Every row gives one point. A path goes straight from each point to the next, and from the last back to the first. The post is the endless flat space through its rows: a point in 2 columns, a line in 3, a plane in 4, and so on, so that a path can go around it. How many times does the path go around the post? Going back the other way cancels.

Post (1 x 2):
|  19 | -14 |
Path, 16 rows:
|  -8 |   5 |
|  27 |   6 |
|  44 |  -1 |
|  60 |  15 |
|  41 | -16 |
|  28 | -56 |
| -12 | -44 |
| -28 |   0 |
|  20 |   0 |
|  50 |  -3 |
|  50 | -27 |
|  17 | -27 |
|  -9 | -37 |
|  -8 |  -4 |
|   9 |   5 |
| -24 |  -7 |
Times around: 2

Post, 2 rows:
|  22 |   5 |  17 |
|  12 | -13 | -28 |
Path:
|  33 |   1 |  -3 |
|  23 |   6 | -22 |
|  36 |  22 |   2 |
|  43 |  -5 |  -6 |
|  32 | -31 |   7 |
|   1 | -30 |  -3 |
|  -6 | -20 | -19 |
|  18 | -30 |  12 |
|  36 | -21 |  -9 |
|  37 |  -8 | -60 |
|   9 |   4 | -25 |
| -25 |  -5 | -17 |
|  11 |  -5 |  17 |
|  37 | -20 |  10 |
Times around: 1

Post, 5 rows:
|  15 |   4 |  17 |  22 |  22 |  52 |
| -10 | -25 | -10 | -14 | -60 |  -3 |
|  -5 |   1 |  10 |  23 | -34 | -50 |
|  24 |   8 |  32 | -14 |  18 |  35 |
|  20 |  -9 |  -4 | -19 |  20 |  10 |
Path (10 x 6):
|  15 | -29 | -12 |  15 | -17 | -22 |
|   7 | -52 |   0 |  -5 | -13 |   5 |
| -24 |   3 |  32 |   0 |  32 | -27 |
| -13 |  15 |   4 |  -7 |  22 |  26 |
|  20 |  16 | -18 | -41 | -22 |   0 |
|  14 |  22 |  16 |  40 | -12 |   4 |
|  -8 |  24 | -20 | -20 | -26 |  -3 |
|  -2 |  10 |  36 |  13 |   9 |  47 |
|  -3 | -36 |  14 |   3 |  26 |  20 |
|  26 | -32 | -12 |   9 |  19 |  22 |
Times around: 0

Post:
| -13 | -13 | -11 | -31 |  15 | -13 |  21 | -20 |
|   5 |  -3 |  37 |  14 |   3 | -53 |   7 |  13 |
|  -6 | -12 |  -9 | -27 |   6 | -21 |  -4 |   9 |
|  15 |  -3 |  60 |   8 |  -7 |  27 |   0 |  -5 |
|   7 |   6 |  43 |  35 |  -1 |   5 | -11 | -10 |
| -15 |  -8 |  12 |  -2 |  14 |   4 |  16 |   9 |
| -14 | -11 | -16 | -20 | -14 | -13 |  23 |   2 |
Path:
|  12 |  -9 |  31 |  22 |   5 |  -5 |   4 |  -2 |
| -15 | -15 |  27 |   7 |  11 | -25 |  20 |  -1 |
| -20 |   1 |  35 | -14 |  -8 |  15 |   7 |   4 |
| -17 |   2 |  23 |  -3 |   7 | -24 |   2 |   2 |
| -11 | -12 |  20 |   2 |  11 | -36 |  -2 |  -1 |
|  -8 | -13 |  13 |   0 |  18 |  13 |   9 | -30 |
|   6 |  -9 |  15 |  -3 |  21 | -11 |   1 |  -2 |
|   9 |   0 | -17 |   1 |   2 | -19 |  36 |  -2 |
Times around: 0

Post:
|  22 |  18 |  -1 |  37 |  13 |   2 | -28 |  24 | -26 |   4 |  -7 |
|  -3 |  12 |  -8 | -21 |  14 |  47 | -31 | -15 |  -7 |  10 | -14 |
|  16 |   4 | -16 |  11 |  -1 | -15 | -27 |  28 | -20 |   3 |   2 |
|   7 |  11 |  -4 |  30 | -11 |  -1 | -26 |   6 | -22 | -14 |  17 |
|  19 | -12 |  -7 |   7 |   5 | -13 |  22 | -37 |  31 |  24 | -18 |
|  19 |   0 | -17 |  19 |  13 | -17 |  35 | -11 |  32 |   7 |  12 |
|  -8 |  -1 |  35 | -33 |  19 |  19 |  12 | -27 |  -4 |  -7 | -10 |
|  14 |  -2 |   7 | -17 |  -6 |  39 |   6 |  -7 |  -8 |   6 | -17 |
|  17 |  -3 |  22 | -10 |   3 |   6 |   6 | -24 |  38 |  -5 |  10 |
|   0 |   1 |  26 | -25 |   8 |  42 | -13 | -16 | -13 |  23 |  10 |
Path (20 x 11):
|  15 | -20 |  -2 | -13 |  23 |  16 |  26 | -15 |   7 |  -3 |   1 |
|  24 |  20 |  18 |  15 |  17 |  30 | -38 | -22 |   1 |   8 |  -4 |
|  15 |  10 |  19 | -31 |   2 |  15 |  26 | -16 | -23 |  13 | -24 |
|   8 |  21 |  17 |  -5 |  -4 |  17 |  16 |  11 |   7 |   3 |   5 |
|  -5 |  12 |  -4 |   3 |  44 |  -1 |  -9 |  17 |  -5 |  28 |  -1 |
|   4 |  -9 |   0 |  -7 |   6 |  20 |  -7 |  -2 |  -8 |  -2 |  11 |
| -15 |   4 |   9 |   8 |  37 |  20 | -18 | -22 |  23 |  -5 | -11 |
|   0 |   6 | -14 |  16 |  16 |   0 | -17 |   6 |  27 |  40 |  -7 |
|  13 | -12 | -16 |  30 |  -7 |  37 | -21 |  -3 | -13 | -12 |  -1 |
|  37 |  -7 | -15 |  25 |  15 |   4 | -10 |   1 | -10 |  12 |  22 |
|  14 |   4 |  -5 |  -3 |   2 |  13 |  10 | -14 |  -7 |  12 |   8 |
|  29 |  21 |  -2 |  -8 | -25 |  18 | -17 | -11 |  11 | -16 | -27 |
|  17 |   0 | -21 |  13 | -25 |   4 |  18 |  14 |  -7 |  -5 |  -7 |
|   9 | -10 |   2 |  -3 |   4 |   9 |  -9 |   6 |  15 |  -2 | -11 |
|   3 | -27 |  -6 |  17 |   3 | -14 | -16 | -35 |  -5 |   8 |  16 |
|   8 |  -6 |  -9 |  -5 |  28 | -11 |   0 | -30 |  -1 |   4 | -17 |
|   4 |  27 |  -7 | -30 |  16 |  27 | -15 | -29 |   3 | -11 |  14 |
|  11 |  29 |  -6 |  -1 |  14 |  22 | -22 |   2 |  19 | -10 |  -3 |
|   2 |   4 |  -1 |  -9 |  15 |  18 |  -7 |  -1 |  16 |  23 |  -4 |
|   5 |   0 | -17 |  14 |  12 |  60 |  -9 |   2 |   0 |  16 |   6 |
Times around: 3

Post:
| -18 | -11 |  -7 |   8 |  14 | -19 |  -7 |   4 |  15 |  24 | -21 | -13 |
|  -3 |  10 |  -6 |  14 |  -1 |  15 |   1 |  -1 |   4 |   2 |  23 |  15 |
| -17 |  29 |  21 | -28 | -36 |  -6 |   5 |   5 |  11 |  -9 |  13 |  13 |
|  -5 |  -4 |  12 |  13 |  11 |   4 |  20 | -19 | -11 | -15 |   3 |  -8 |
| -12 |  -9 |  31 |   2 | -40 |   5 | -23 | -16 |  11 | -32 |  17 |  -6 |
| -20 | -13 |  -2 | -27 |   5 | -10 |  12 | -54 |  29 |  -6 |  37 |   9 |
|  27 |  -9 | -12 |   5 |  14 |  35 |  22 |   2 | -15 |   5 |  -3 | -26 |
| -26 | -23 | -17 |   2 | -33 | -15 |   9 | -10 |  -9 |  -3 |  15 | -28 |
|   9 |   5 |  28 |  -6 | -16 |  -5 |  28 |   5 |  32 |  25 |  41 |  29 |
|   6 |  22 | -12 |   5 |  36 |  -5 |  10 |   2 |  -4 | -31 |   5 | -26 |
| -15 |  -1 | -43 |  -6 |   6 |   5 |  19 |  22 |  16 | -49 | -19 |   1 |
Path:
|  -8 |  -3 |   4 |  -1 |  18 |   8 | -11 | -22 |  -4 |  -8 |  17 |  34 |
|  19 | -23 |   0 |  22 |  -8 | -21 |   5 |  24 |  -7 |  23 | -16 | -14 |
|  -6 |  20 | -49 |  39 |  16 |  10 | -15 | -21 | -19 |  -2 |  16 |   4 |
|  -3 |  11 |  -9 |  13 | -15 |   5 |   0 | -19 |  13 | -32 |  -3 | -20 |
|   2 | -14 |  -9 |  18 |  13 |   7 |   3 |  -2 |  22 |   9 |  15 |  -9 |
| -27 | -11 | -21 | -12 |  -3 |   7 |  27 |  -6 |  -1 | -13 |  14 |  -7 |
| -20 |  -4 |  32 | -19 | -15 |  -5 |  12 |  -8 |  -4 | -56 |   5 |  11 |
|  -1 | -18 | -31 |   1 |  10 |  -8 |  34 |  -5 |   4 | -14 |  30 |  -4 |
|   0 |  -9 |  15 |   3 |   6 | -45 |  24 |   0 |  32 |  14 |  11 |   8 |
|  -2 | -13 |   3 |  -5 |  -5 | -31 |   6 | -10 |   8 |  -5 |  39 | -27 |
| -17 |  -8 |   3 |  -7 |   6 |   1 | -24 |  -1 |  -5 | -43 |  17 | -12 |
|  -8 | -13 |  -1 | -24 |  11 |  22 |  18 |  -7 |   0 |   7 |  -8 | -20 |
| -22 |  19 |  -9 | -10 | -24 | -12 |  15 |  -2 |  31 |  -3 |  60 |  12 |
|  -4 |  18 |   5 | -14 | -23 |   7 |   7 |  12 |  24 |   3 |   2 |   1 |
| -29 |  -4 |  -4 |   9 |   3 |  -8 |  16 |  -3 |  15 | -13 |  19 | -12 |
|  -7 |  -6 |  26 |  -3 |   9 |   2 | -14 |   9 |  23 | -16 |  29 |  -5 |
Times around: 1

Post (17 x 18):
|  10 |  35 |  25 |   2 |  -9 |  -8 |  29 | -11 |  -2 | -26 |   4 | -10 | -11 | -11 | -21 |  34 |  13 |   5 |
|   5 |  -6 | -12 |  -4 | -16 |  -4 |   3 |  13 |  -8 |   2 |   4 | -29 | -14 | -18 | -14 |   6 | -19 |  21 |
|  -5 | -16 | -19 | -31 |   2 |  13 |   1 |  24 |  -5 |  23 | -10 |  17 |  -4 | -16 |  12 |   8 |   5 | -17 |
|  31 |   4 |  34 |  13 | -39 |   9 |  24 |  -6 |   3 |  -4 |  11 |   9 | -15 | -21 | -23 |  27 |   3 |  27 |
|  52 |  18 |  59 |  17 |  26 | -22 |  -3 |  -1 |   6 | -13 | -10 |  23 |  -9 |   5 |  -2 |  -4 |  -6 | -12 |
|   4 |  10 | -32 |  13 |  -2 |  -7 | -16 |  18 | -20 |  30 | -22 |  25 |  15 |   4 | -28 |   0 |   4 | -40 |
|   9 |   3 | -18 |  -7 | -23 |   9 | -12 |   1 |  22 |  -4 |   6 |   9 |  -2 |   5 |  -2 |  28 | -12 |  -4 |
|  21 |  21 |  39 |  -6 |  11 |   3 |   7 | -16 |  10 |  -7 |  20 |   4 |  -2 | -21 | -19 |  38 |  -1 |  50 |
|  60 |   3 |   9 |  14 |  45 |  29 |  11 | -21 | -16 |   8 |  43 |  23 | -13 |  29 | -18 | -30 | -49 | -42 |
|  15 |  18 |  32 |   5 | -26 |   3 |   8 |   2 |  21 |   4 |  10 | -37 |   5 | -23 |  -8 |  58 |  15 |   8 |
|   6 |   5 | -38 |  16 |  12 |   9 |  -2 |  12 |  20 |  25 |   1 |  13 | -16 |  -4 |  -8 |  -8 |  14 | -28 |
|  -6 | -25 | -22 |  -9 |   8 |  -5 | -21 |  11 |   0 |  12 |   6 |  11 |  10 |  -4 | -23 | -11 |  22 | -38 |
|  -7 |   6 |  13 |  15 | -15 |  -7 |  11 | -22 |  10 |   8 |  19 |  -2 |   2 | -20 |   5 |  20 | -14 |   9 |
| -11 |   4 | -16 |  16 |   0 |  18 | -26 |  38 |  -7 |   6 | -14 |  13 |  18 |  -2 |  -1 |  -4 |  22 | -18 |
|  51 | -12 |   7 |  12 |  36 |  35 |  12 | -43 |  -6 |   7 |  -4 |  11 |  -5 |  30 | -15 | -21 | -27 |  -8 |
| -25 |  -2 | -11 |  -3 | -17 |  11 |   9 |  32 |  27 |   6 | -15 |   2 |   7 | -16 | -22 |  17 |   2 | -14 |
| -24 | -15 |   4 |   7 |  -1 |   7 |  -7 |  13 |  -4 |   8 |   8 |  -3 | -30 |  -2 | -10 |  45 |   0 |   8 |
Path, 20 rows:
|   5 |  -2 |  29 | -32 | -32 |  13 |  16 |   3 |  17 |  10 |  11 |  52 |  -9 | -14 |  -9 |  20 | -13 | -10 |
| -20 |   2 |   2 |   6 | -11 |   4 | -24 |  12 | -16 |   0 |  -6 | -10 |  13 |  23 | -18 |  47 | -33 |  14 |
| -30 |  -5 |  13 |  34 |  29 |  10 |  18 | -36 |  16 |   1 |   8 |  16 |  28 |  -2 | -21 |   7 |  16 |  20 |
| -13 |   3 |   3 |  19 |  27 |  -2 |  26 |  10 |  -1 |   2 |   8 |  -1 |  16 | -29 | -17 |  28 |  16 | -29 |
|  32 |   0 | -10 |  12 |  26 |   8 |   8 |  -2 | -18 |  32 |  -1 | -30 | -19 | -20 | -15 |  -4 |   6 | -18 |
|  -1 |  15 |   4 | -30 |  -5 |  -9 | -14 | -41 |  -3 | -14 |   0 |  28 | -16 |  -1 | -17 |  11 | -43 |  46 |
|   5 |  15 |  19 | -18 |   8 |   5 | -15 | -20 |  23 | -10 | -25 |  19 |  29 |  -8 |  -2 |  -7 |  26 |   4 |
|   7 | -19 |  54 |  12 |  20 |  16 |  -3 |  22 |  21 |  29 | -27 |  -1 | -16 |  -5 | -11 |  19 | -25 |  46 |
|  18 |   5 |   4 |  20 |  11 |   5 |  -8 |  36 | -11 |  28 |  -8 |  16 | -24 |   0 |  -7 |  17 |   6 |   5 |
| -20 |  -2 |   5 |  42 |  48 | -10 |   2 | -21 |   1 |   9 |  13 |   4 | -14 | -13 |  12 |  11 |  13 |  54 |
|  15 |  -1 | -30 |  18 |   8 |  34 |   6 |   2 |  -5 |   3 |  12 |  10 | -10 | -10 |  -7 |   1 | -22 |   7 |
| -28 | -40 |  13 |  -8 |  10 |  29 |   9 |  -5 | -13 | -35 |  11 | -13 | -41 | -17 |  -1 |  34 | -13 |  18 |
|  43 |  35 |  -8 |   4 | -31 |  25 |   4 |  -7 | -12 |  -4 | -24 |   9 |  13 | -11 | -17 |   5 |  19 |   5 |
|  34 |  11 |   3 | -19 | -13 | -31 |  -7 |   1 |  -3 |  22 |   6 |   7 | -13 |   3 | -24 |  -6 | -25 | -32 |
|  -5 | -30 |   8 |  25 |   3 |  26 |   0 | -20 | -19 |  15 |  -4 |  11 | -12 |  20 |   0 |   2 |   9 |   8 |
|  -9 |   3 |   3 |   3 | -11 | -37 |  31 |  -6 |   4 |  22 |  36 | -27 | -26 | -11 | -39 |  23 |  -7 | -26 |
|  14 | -24 |  32 |  14 |  -5 | -56 | -20 |  32 |  29 |  -8 |  29 | -22 |  -2 | -18 |  23 |   8 |  12 |  -3 |
|  31 |  -7 |   5 |  -2 |  53 |  20 |   2 |  -7 |  -2 |  -5 | -10 | -11 |  44 |   3 |  -5 |   8 |   5 | -11 |
|  11 |  16 | -24 | -10 |  10 | -29 |   9 | -32 |  35 | -22 |  -8 |  10 | -26 |  -3 | -27 |  22 | -23 | -11 |
|  -2 | -29 |   2 |   7 | -13 |   6 | -19 | -32 |  13 |  32 |  -9 |  19 | -29 |  -8 |   2 |  14 |  14 | -12 |
Times around: 3

Post:
|   8 |  -1 |   7 |  -6 |  -5 | -16 |  10 |   7 |   1 |   1 |  -1 |   0 |  -3 |   1 |  23 |  -5 |  -1 |  -7 |
|  -6 |   2 |   8 |  13 | -12 | -14 |  18 | -14 |  -4 | -13 |   4 |  -2 | -30 |   7 |   1 |  -4 |   4 |  -9 |
|   3 |   8 |  10 |  19 |   9 | -26 |  -7 | -11 |   2 |   7 |  -3 |   4 |  -7 |  12 |   3 | -14 |  -7 |  29 |
|  -7 | -10 |   3 |  19 |  14 | -17 |   3 |  18 |  25 |  12 | -24 | -21 |   7 |  -5 |  15 |  21 | -10 | -10 |
|  -6 |  -6 |   2 |  23 |  -3 | -29 |  -5 |   6 |  12 | -25 |   3 |  19 | -28 |  -5 |  -9 |   1 |  22 |  23 |
| -20 |  17 |   2 | -16 | -12 |  -1 | -10 |  -3 |   8 |  -5 |  10 | -11 |  -7 |  16 | -11 |   3 |   5 |  21 |
|  -4 | -24 |  16 |  18 | -14 |  10 |   6 |  18 |  10 |   8 |   5 |   8 | -19 |   5 |  -1 | -12 |   2 |   3 |
| -24 | -45 |   7 |   0 | -17 | -15 | -26 |   4 |  21 |  19 |   1 |  30 | -27 |   5 | -39 |  18 |   1 |  37 |
| -13 | -22 |   0 |  17 |   0 | -17 |   1 |  14 | -14 |   1 | -13 |   0 |  15 |  10 |  -6 |  -5 |   8 | -15 |
| -19 |  -5 | -35 | -39 |  22 | -10 |  -1 | -19 |   7 | -16 |   3 |  -8 |   9 | -35 | -17 | -25 |  -6 |  41 |
|  12 |  -4 |  -4 |  32 |  -7 | -21 |   5 |  -5 |  22 |   0 |  -9 |  28 |   4 |  22 |   1 |   4 |  -5 |   4 |
|   0 |   0 |   2 | -10 |  -1 | -16 |  15 |  11 |  -1 |   4 |  -8 |  -3 | -11 |   3 | -16 | -16 |  16 |  11 |
|   3 |   0 |   2 |   8 |   2 | -18 |  -9 |  -3 |   7 |  14 | -22 |   1 |  23 |  -9 | -37 | -10 |  -1 | -20 |
|   2 |  -4 |  -7 |  12 |  16 | -11 |  -4 |  22 |  20 | -15 |  -9 |  -4 | -15 |   8 |  17 |  -6 | -22 | -10 |
|  -4 | -16 |   5 |   1 |  14 |  19 |  -9 |   6 |   1 |  13 | -28 |  10 |  -3 |  12 |  14 |  26 |  -5 |   7 |
|  20 | -42 |  -7 |   3 |  -7 |  11 |  18 |  -2 | -25 |  -9 |  51 |  -9 |  -4 |  -7 | -48 |   5 |   2 | -23 |
| -30 |  16 |  28 | -19 |   5 | -17 |   5 |   6 |  12 | -10 |  -6 |  14 |  23 |  22 |  -7 |  -4 |   4 |  34 |
Path, 30 rows:
|  26 | -53 | -38 |  -2 |   1 | -31 |  -7 |  -6 |   8 | -22 |  20 |  37 | -37 | -28 | -24 | -12 |  -2 |  23 |
|   9 | -26 |   3 |   9 |  15 | -20 |  -5 |   2 |  13 |  16 |   6 |  26 |  20 |  35 | -20 |   4 |  17 |  41 |
| -32 | -28 | -16 |  19 |  25 | -34 | -28 | -22 | -13 |   7 |  -9 |   6 |  15 |   6 | -12 |   0 | -18 |   4 |
| -40 | -15 |  16 |   8 |  26 |  14 | -12 |  25 | -10 |  -1 | -45 |  24 | -10 |   5 | -16 | -12 | -11 | -15 |
|  19 |  -3 | -14 |  17 |   4 | -41 |  22 | -19 |   3 | -25 |  26 |  -6 | -29 |  -8 | -19 | -10 | -33 |   2 |
|  -9 | -13 | -19 | -12 | -23 |   9 |  15 |  21 |   3 |   2 |   5 | -45 |  -4 |  -5 | -18 |  -6 |   4 | -33 |
|   3 |  11 | -18 |  16 | -13 | -13 |  -9 | -10 |   3 | -24 |  -7 |   8 | -28 |  53 |  28 | -16 | -11 |  -6 |
|  25 |  -6 | -14 |  17 |  14 | -36 | -16 |  21 |  11 | -18 |  21 |  20 | -30 |  53 | -16 |  -9 |  18 |  22 |
|   4 |   6 | -12 | -27 |  15 |  -5 |   8 |   0 |  -5 | -14 |  -8 |   9 | -23 | -11 | -21 | -14 |  18 |   5 |
|   0 | -24 | -21 |   5 |  -9 | -60 |   8 |  -1 |   8 |  -1 |  20 |  26 |   4 |  14 | -14 |   0 | -12 |  13 |
|  -5 | -17 | -29 |  -4 |  -3 |  -7 | -16 |  -9 | -17 |   6 | -12 |   1 | -26 |  -1 | -11 |  -6 | -26 |   7 |
| -10 | -16 |  30 |  -4 | -36 | -27 |  26 |  25 |  16 |   5 |  -6 |  -3 |   0 | -36 | -11 | -12 |  28 |   2 |
|  -1 | -13 |  19 | -11 |   1 |  24 | -33 | -14 |   1 | -22 |   9 |  10 | -21 |  25 |  -3 |  24 | -10 |  10 |
|  -8 | -28 |   7 |   3 |   2 |  -3 |   0 |  18 |   3 |  10 |  -3 | -22 |   6 | -21 |  -1 |  -1 |   6 | -29 |
|  11 |   0 |   0 |  -5 | -43 | -20 |   5 | -17 |  18 |  18 |  12 |  17 | -26 | -18 | -15 | -12 |  19 | -19 |
| -37 | -17 | -14 |  16 |  10 | -21 |   1 |  32 |  -3 |  -3 |  -4 |  -9 |   6 |  16 | -15 |  -6 |   0 | -32 |
| -23 |  14 |  -8 |   8 |   3 |  -3 |  -7 |  28 |  22 |   6 | -29 | -14 |   3 |  13 |   1 |  11 |   0 |  16 |
|  -1 |  30 | -14 |  -8 | -19 |  -9 |   2 |  27 |  28 | -10 |  -9 |   0 |  20 |  24 | -18 |  13 |  30 |  33 |
| -18 | -25 |  -9 |  -6 |  -8 |   4 | -21 | -16 |  13 | -14 |   7 |   3 |  45 |  -4 | -16 |  32 | -11 | -10 |
|  16 | -11 | -16 | -13 |   5 |  -9 |   8 |  -2 |   8 | -14 |  -7 |  10 |  36 |   1 |  23 | -14 |   1 | -31 |
| -19 |  -9 |  -5 | -12 |   5 |   5 |  17 | -17 |   0 | -13 |  18 |  13 |   7 |  29 |  -5 |  -3 |  -1 |  14 |
|   0 |  21 |  -3 |  14 | -21 | -17 |  19 |  24 |  19 | -23 |  12 |  15 | -18 |  -4 | -28 | -13 |   7 | -41 |
|  -7 | -19 |  18 |   9 | -12 | -14 |  19 |  14 |   5 |   8 |  21 |  -1 |  -4 | -15 | -16 |  11 |   2 |  16 |
|  23 |   0 |   2 |   4 |  12 | -20 |   4 | -14 | -24 | -30 |  13 |   5 | -24 |  18 |   5 |   0 | -10 |  25 |
|  -3 | -14 |  12 | -17 | -13 | -12 |  28 | -48 |   6 |  -7 |   1 |  23 |   5 | -24 | -40 | -17 |  -3 |  -1 |
|   1 | -20 |   5 |   3 |  15 | -22 |   4 |  -8 |   0 | -39 |  30 |  31 | -21 |   7 |  -6 |  -7 |   5 |  31 |
|  -7 |   3 | -25 |   8 |   3 | -19 |   5 |   9 |   6 | -20 | -34 |  19 |   5 | -15 |  26 | -25 |  23 | -18 |
| -10 | -19 |  -9 | -21 |  12 |   2 |  32 |   3 | -11 |  -2 |   5 |  -9 |   0 | -19 |  -6 | -14 |  -4 |  -2 |
|  -5 | -13 |   4 |   2 | -17 |   9 |   8 |  -6 |  -7 |  -3 |  28 |   2 |  -6 |   0 | -35 | -10 |  -9 |   6 |
| -32 | -13 |  -7 | -42 | -22 |   3 | -19 |  24 | -12 | -40 | -25 |  28 |   2 |  20 |  -5 | -15 |  11 |  -2 |
Times around: 5
